Every row gives one point. To make a cloud, some directions were put in groups of two or more. Within a group, all points are equally far from the middle, so they leave a hole (a ring in 2 directions, a hollow ball in 3). The other directions are filled evenly. Then the cloud was stretched, turned, moved and blurred a little. Count the holes, and give their numbers of directions, smallest first.
In the rows, zero is written as 128.

Cloud (14 x 2):
166  128
84  151
134  162
168  148
138  97
155  169
125  98
104  93
136  136
63  164
86  141
125  168
138  137
124  84
Holes: 0

Cloud (15 x 2):
176  127
104  156
84  123
94  147
172  143
106  93
118  162
85  133
175  136
159  99
174  135
125  89
149  94
137  163
125  89
Holes: 1 (2)

Cloud (21 x 3):
95  96  89
156  136  109
129  177  171
83  136  121
111  120  186
81  117  114
130  178  129
88  97  152
150  135  172
117  80  153
124  103  76
154  161  140
143  158  177
95  160  124
154  101  126
137  105  82
158  135  152
85  144  154
136  145  90
82  138  142
93  109  169
Holes: 1 (3)

Cloud (30 x 4):
94  118  84  93
158  103  142  103
120  154  83  141
127  141  126  78
102  115  175  126
88  119  81  104
94  84  149  130
104  114  113  69
117  115  130  65
173  157  127  137
178  142  92  143
128  99  88  143
107  110  112  168
75  88  145  87
153  140  65  126
174  136  82  136
148  150  69  127
112  114  171  138
88  97  81  111
93  77  116  96
142  121  163  140
110  97  152  146
145  102  111  146
151  145  127  165
127  104  73  101
116  103  127  162
152  145  135  161
86  133  102  153
160  142  79  98
108  92  162  84
Holes: 1 (4)

Cloud (54 x 6):
111  102  131  148  181  100
127  122  194  117  145  107
111  131  67  141  101  110
69  113  130  173  132  129
87  125  104  113  144  160
131  152  191  106  126  118
131  129  139  115  62  146
109  79  162  103  154  162
89  146  146  102  99  171
74  84  132  149  132  158
144  146  134  98  76  168
128  127  163  188  155  121
141  134  106  121  66  124
141  147  173  88  99  164
139  136  94  106  69  153
150  102  102  177  133  117
154  105  104  77  77  142
88  140  133  139  86  172
158  95  118  100  78  128
142  141  73  123  118  162
135  164  97  99  134  109
97  70  169  117  115  130
86  119  84  101  118  155
130  153  106  77  130  124
99  83  166  109  118  106
136  123  89  65  94  144
184  118  141  148  149  103
145  120  84  176  146  104
186  116  143  124  154  148
165  78  121  115  115  155
128  127  64  121  107  157
139  123  137  108  62  147
81  101  129  168  155  112
112  113  162  58  120  148
140  175  140  169  150  148
99  178  154  131  136  130
91  124  87  115  95  106
155  108  125  180  135  115
149  67  107  74  119  139
177  129  151  163  160  117
164  92  128  153  123  111
146  146  127  132  74  113
185  130  130  97  137  97
159  101  116  172  136  112
112  126  100  122  174  141
82  110  154  94  78  141
161  145  101  149  148  161
131  154  156  183  164  134
151  109  108  93  69  134
165  181  107  124  118  113
131  181  141  161  101  117
125  138  187  82  133  135
143  170  140  111  96  168
94  133  151  106  73  165
Holes: 3 (2, 2, 2)

Cloud (75 x 8):
104  125  155  135  162  138  157  126
94  120  151  143  124  84  113  98
114  113  109  83  139  165  132  168
100  174  137  123  108  156  162  157
139  133  120  92  85  170  158  139
117  109  161  117  174  126  141  106
128  85  141  149  101  121  99  111
121  80  123  153  92  104  157  146
106  154  90  103  62  165  176  135
107  143  160  131  136  148  158  138
119  119  100  98  157  110  129  139
138  69  88  133  110  89  132  102
153  99  117  117  173  139  123  94
133  119  106  105  112  173  129  146
90  166  141  122  145  140  169  151
106  116  114  76  149  170  135  147
119  126  56  119  86  141  156  123
134  93  111  103  176  160  106  54
155  110  157  111  126  134  175  147
136  118  121  98  116  159  109  78
139  110  149  123  133  171  129  68
128  117  82  121  66  152  140  110
120  105  99  129  176  86  85  104
100  107  137  104  175  160  160  117
131  164  144  150  115  68  158  163
137  123  138  120  84  142  173  177
147  109  55  128  129  91  126  157
96  140  130  133  86  154  128  116
127  191  86  108  107  98  128  182
121  107  114  113  72  94  148  119
97  88  80  129  52  163  138  123
137  94  107  157  77  94  85  78
114  66  102  156  102  147  125  55
129  85  119  179  140  101  129  71
90  158  110  134  107  94  137  170
146  77  94  145  115  107  149  165
84  135  106  104  152  144  161  137
130  130  57  123  110  80  131  160
111  107  87  136  68  115  172  128
146  142  125  113  83  162  166  148
101  105  130  84  174  142  138  101
151  58  105  123  103  94  156  96
137  103  126  122  193  125  99  82
140  145  139  128  118  52  137  101
126  178  91  137  128  124  95  94
169  154  176  135  159  101  136  107
82  88  62  103  127  161  152  120
100  149  116  133  120  83  91  90
114  149  114  146  179  103  127  113
117  121  60  178  83  134  121  119
83  158  101  129  62  166  169  134
103  123  129  128  116  121  204  101
109  147  129  103  166  134  154  68
137  132  67  117  59  139  114  159
125  90  89  130  82  80  142  131
177  167  144  118  169  99  116  109
129  94  108  173  91  113  72  79
121  139  99  125  137  177  127  135
127  144  86  83  84  144  126  157
105  123  149  191  118  72  124  85
120  138  93  104  159  108  81  151
113  136  105  156  91  125  91  71
158  73  80  135  129  120  127  107
155  71  120  108  116  159  179  154
129  148  157  99  150  131  143  122
89  141  84  109  123  186  150  85
143  87  98  156  122  87  137  159
105  154  101  114  109  97  162  165
94  114  86  122  116  183  150  60
87  131  130  134  153  113  150  76
124  159  101  100  145  139  143  94
112  130  77  83  129  139  143  128
88  125  110  69  106  167  141  151
131  94  119  130  116  92  153  178
115  113  124  125  75  149  127  127
Holes: 1 (4)

Cloud (101 x 9):
188  192  114  128  139  134  135  136  100
117  119  102  115  175  142  92  161  109
101  147  143  127  118  126  155  128  108
173  210  81  120  130  165  92  149  155
132  173  103  101  143  125  107  177  100
162  127  159  139  105  156  95  206  117
93  106  105  134  85  136  115  153  107
130  117  81  126  145  165  134  166  98
113  132  131  120  128  117  177  125  117
177  159  149  163  139  131  176  162  75
163  83  180  126  127  179  173  85  128
100  163  81  177  96  113  110  136  95
148  162  106  124  106  108  162  102  154
145  160  91  135  153  124  170  139  173
96  88  130  123  88  126  145  123  94
101  118  75  119  179  158  124  135  142
177  122  206  157  137  157  147  123  103
193  176  149  153  152  113  113  115  153
149  110  95  137  140  115  118  111  70
192  109  98  127  102  153  122  135  124
126  103  124  154  163  104  100  144  101
103  180  102  115  135  103  128  96  116
148  101  129  174  145  93  138  187  108
167  101  139  133  138  99  104  81  160
84  132  127  95  127  134  110  163  121
149  88  122  109  146  193  84  171  110
162  114  92  97  192  162  127  116  94
165  165  112  118  164  101  88  162  144
99  150  120  190  151  68  124  126  145
183  148  126  150  159  148  121  125  183
155  104  135  171  149  126  189  128  102
174  155  121  163  160  140  150  114  67
97  146  86  196  99  122  126  167  137
123  129  132  116  119  165  139  124  188
136  125  96  85  141  186  113  136  198
79  103  110  118  99  116  133  145  118
141  124  135  127  122  154  135  50  161
185  124  143  156  125  127  159  98  165
159  154  160  70  129  163  164  95  171
188  123  107  117  102  133  82  169  117
147  96  120  180  83  153  126  152  95
150  141  134  213  113  130  147  124  79
141  83  131  128  166  137  144  171  107
189  121  174  153  146  134  93  150  144
174  117  103  120  84  127  94  139  119
178  73  147  117  101  110  82  147  124
114  131  88  101  114  84  108  156  130
115  163  149  132  181  123  120  152  129
170  130  113  151  62  123  107  160  131
146  162  97  116  112  191  82  156  135
195  133  108  141  159  152  135  108  161
152  130  153  137  173  123  188  116  121
157  118  93  117  148  165  124  178  68
145  88  78  121  169  123  133  139  137
165  199  130  148  170  98  129  125  132
143  159  126  114  134  81  122  100  126
165  149  112  153  151  103  122  150  197
139  96  180  128  114  134  109  71  91
150  143  67  130  121  120  131  124  114
192  87  100  138  143  104  95  143  121
165  138  117  108  142  107  112  188  152
193  90  137  134  126  146  68  141  110
136  123  105  127  158  172  80  173  85
170  119  137  103  166  193  140  75  168
190  133  175  169  124  102  122  133  154
178  157  104  138  93  126  95  124  123
152  116  135  90  144  162  73  103  141
129  105  126  123  116  148  96  168  173
109  144  64  105  135  117  103  134  113
154  81  146  91  125  157  131  134  173
178  110  185  122  104  132  151  113  142
109  120  73  129  151  101  92  170  130
172  138  143  106  98  163  141  97  132
149  123  69  92  122  130  92  145  159
104  162  122  151  146  143  168  104  133
147  102  111  83  129  98  110  134  121
142  121  66  153  149  127  144  161  130
132  94  154  132  141  64  154  88  113
126  115  154  135  137  157  134  52  136
157  134  158  113  91  93  131  96  144
114  119  115  88  118  111  145  107  220
132  122  146  98  161  171  71  140  135
165  151  141  89  156  125  153  59  132
133  120  134  88  155  94  145  102  194
151  158  127  159  148  144  181  145  102
121  141  142  109  151  123  177  133  128
105  181  128  167  91  111  89  162  95
136  119  79  139  148  148  120  194  103
150  139  139  88  93  125  126  80  140
124  130  136  108  154  88  137  79  113
139  103  115  117  181  112  122  149  125
146  102  142  120  128  171  100  108  61
145  97  174  164  129  122  110  140  139
109  161  103  130  162  163  142  87  113
167  126  116  151  182  110  132  106  107
123  127  153  199  135  75  136  114  105
176  108  153  125  157  190  127  73  127
141  205  126  130  159  110  131  126  112
159  140  129  135  95  89  164  114  143
159  172  64  115  161  128  76  171  158
162  188  98  122  118  169  83  132  147
Holes: 2 (2, 4)
